Every row gives one point. Each copy is the shape, with its points in the same order, stretched, turned, moved and blurred by noise. Is it also mirrored, or only turned?

Shape (9 x 3):
[[ 14  -8 -26]
 [-21  -1  -4]
 [-17 -22  35]
 [ 10  23   3]
 [-17   2   4]
 [ 10  -1  13]
 [-20  23 -15]
 [  8  20  -2]
 [-26 -30  35]]
Copy 1 (9 x 3):
[[ 25 -17   4]
 [-15  -3   4]
 [-18  32  15]
 [  4   4 -22]
 [-12   4   2]
 [  9  16  -4]
 [-15 -15 -15]
 [  6  -2 -18]
 [-25  33  23]]
Copy 1 is: only turned
Copy 2 (9 x 3):
[[ -2 -41   5]
 [-19  -1  -1]
 [ -7  37  30]
 [ 12  -7 -13]
 [-10   5  -1]
 [ 14   2  12]
 [-16 -15 -29]
 [ 10 -12 -17]
 [-14  46  32]]
Copy 2 is: only turned
Copy 3 (9 x 3):
[[ 24 -27  -4]
 [ -7   5 -26]
 [-44  23  10]
 [ 32  21 -11]
 [-10  15 -20]
 [  5  14   8]
 [ 19  13 -42]
 [ 30  13 -12]
 [-60  19  10]]
Copy 3 is: only turned

Shape (12 x 6):
[[ 31 -32  32 -11   2 -25]
 [  1 -12  22  21  -4  30]
 [  5 -16  19 -43  33 -13]
 [ 12  -4 -12  -7   9  29]
 [  7  -9  24  13  18 -23]
 [ -3  13 -25   9 -41  23]
 [  1  21  -3 -29  24  17]
 [ 18 -17 -20 -33  37  -3]
 [  4 -12 -19  28 -36  11]
 [-10 -10 -16  20 -38  23]
 [ -7 -19   2  30 -17 -10]
 [-14 -28  -1   8 -21   5]]
Copy 1 (12 x 6):
[[  2   0  17 -22  35 -34]
 [ 28 -14  -5  -7  20  10]
 [ -5 -11  -1  -6   0 -49]
 [ 11   0 -23 -13 -11  -6]
 [-11  -9   6   1  31 -11]
 [ 12   2   9 -16 -21  33]
 [  0  -1 -18  13 -23 -21]
 [-13  -7 -22 -19 -13 -37]
 [ 10  -8  10 -31   0  33]
 [ 15 -16  12 -23 -11  32]
 [ -6 -21  19 -20  18  21]
 [  8 -31  14 -29   1   7]]
Copy 1 is: mirrored
Copy 2 (12 x 6):
[[-31 -35   8 -34   0   7]
 [-20  14  28   7  27   4]
 [-33 -15 -46 -22  12  17]
 [ -4  20   2   2  18  34]
 [ -6  -9   2 -26  20 -13]
 [  8  49  31  12 -13  17]
 [-14  36 -33  -9  21  18]
 [  1 -11 -31 -19  11  39]
 [ 10  15  50  11  -6  14]
 [  9  22  37  18  -8   8]
 [  5  -5  29   0   1 -12]
 [ -8  -5  14  18 -12   5]]
Copy 2 is: only turned
Copy 3 (12 x 6):
[[ 34 -17  11 -25  27 -35]
 [  5  14 -21   8  47  16]
 [  9  12  43 -37   9 -10]
 [ 14  18 -15 -14  11  24]
 [ 13   3  16   3  17 -27]
 [-24  -6 -60 -20   2  19]
 [ -9  42   3 -28  -5   5]
 [ 22   4  28 -20 -18   7]
 [ -2 -23 -50   2  12  14]
 [-21 -17 -44  -7  19  26]
 [ -1 -22 -16  10  22   1]
 [-12 -26 -13  -8  27  16]]
Copy 3 is: mirrored

Shape (15 x 9):
[[ 16   4  -5  25   6  -4  25  -1   2]
 [ 14  -1  14 -33 -14   9  -8  26  25]
 [-23  18 -16  28  -9  -5 -11  -8  25]
 [-22 -27  28 -32  -8 -30   0  13  -9]
 [  2 -24 -23  -5  13 -24   9   1 -14]
 [  8  -2 -31  32   0   2  25 -35  28]
 [ -5  -5 -26  17 -19   7  -6 -11  11]
 [ 12 -13   5 -10   6   1  25   2 -12]
 [ -6 -41  11 -10   8   6 -33   4  38]
 [ 17   4  14  13 -13 -14  10  -3 -17]
 [  2  -7  -2  -3  18 -18  19  -6 -11]
 [ 17   1   3  15  15 -32  15  -5  10]
 [ -4 -22   3   2   9 -22  22  -3   0]
 [ 31   8  26 -31   2  13  -4 -12   9]
 [-28 -34  21  -8  37 -10   2  -3  -8]]
Copy 1 (15 x 9):
[[  5  17 -13   0  13  13  20  -1   5]
 [  0 -21  36 -27 -14 -16   1  20 -25]
 [-30  -4  -6  32  -5  -9  22 -42  13]
 [ -6 -25  41 -60  14  13 -35 -13   9]
 [ 20 -15  -5 -15  33  12   1 -24 -15]
 [  6  20   7  50   0  27  43 -36  -8]
 [ -7 -22  10  39   3  -4  30 -14   2]
 [ 12   4   8 -20  17  28  -5  14   2]
 [ 19 -41  12 -13 -50  12   9 -32  -1]
 [  8  13  10 -16  30   6   6   3  30]
 [  5   9  -5 -23  20  20  -6 -16  -4]
 [ 18  21  -7 -24  17   9  15 -36   0]
 [  5   1  10 -25  13  30  -3 -22   0]
 [ 14  20  25 -10 -17  -2 -17  19  -2]
 [  3  -8 -14 -36 -13  45 -39 -31  10]]
Copy 1 is: only turned
Copy 2 (15 x 9):
[[ -9  -7  10  13  10  -3 -24  14  15]
 [  8  20  51  -3 -14  25  13  18 -29]
 [  7  16 -12   8 -17 -10 -17 -20  -3]
 [-25  -2  17 -37  11 -37  32  18  -7]
 [-26   6 -22 -31   5  -7  -8  16  22]
 [ -9 -14 -18  13   5   8 -47  -5  -8]
 [  2  -1 -23 -10 -27  13 -15  -7   2]
 [-19  -7  11  -3  15  -4   6  26   4]
 [ -9  15  31 -26   2  18  13 -23 -12]
 [  1 -22   9  -9  15 -23  -2  18  13]
 [-17   1  -5  -8  23 -18  -3  19  11]
 [ -7  -3  12  -4  30 -19 -26   9  11]
 [-28 -10   4 -11  19 -25  -6  13   8]
 [ 21   1  35   1  28  20  12  19 -29]
 [-35   3   2 -15  36 -34  29  -7  13]]
Copy 2 is: mirrored
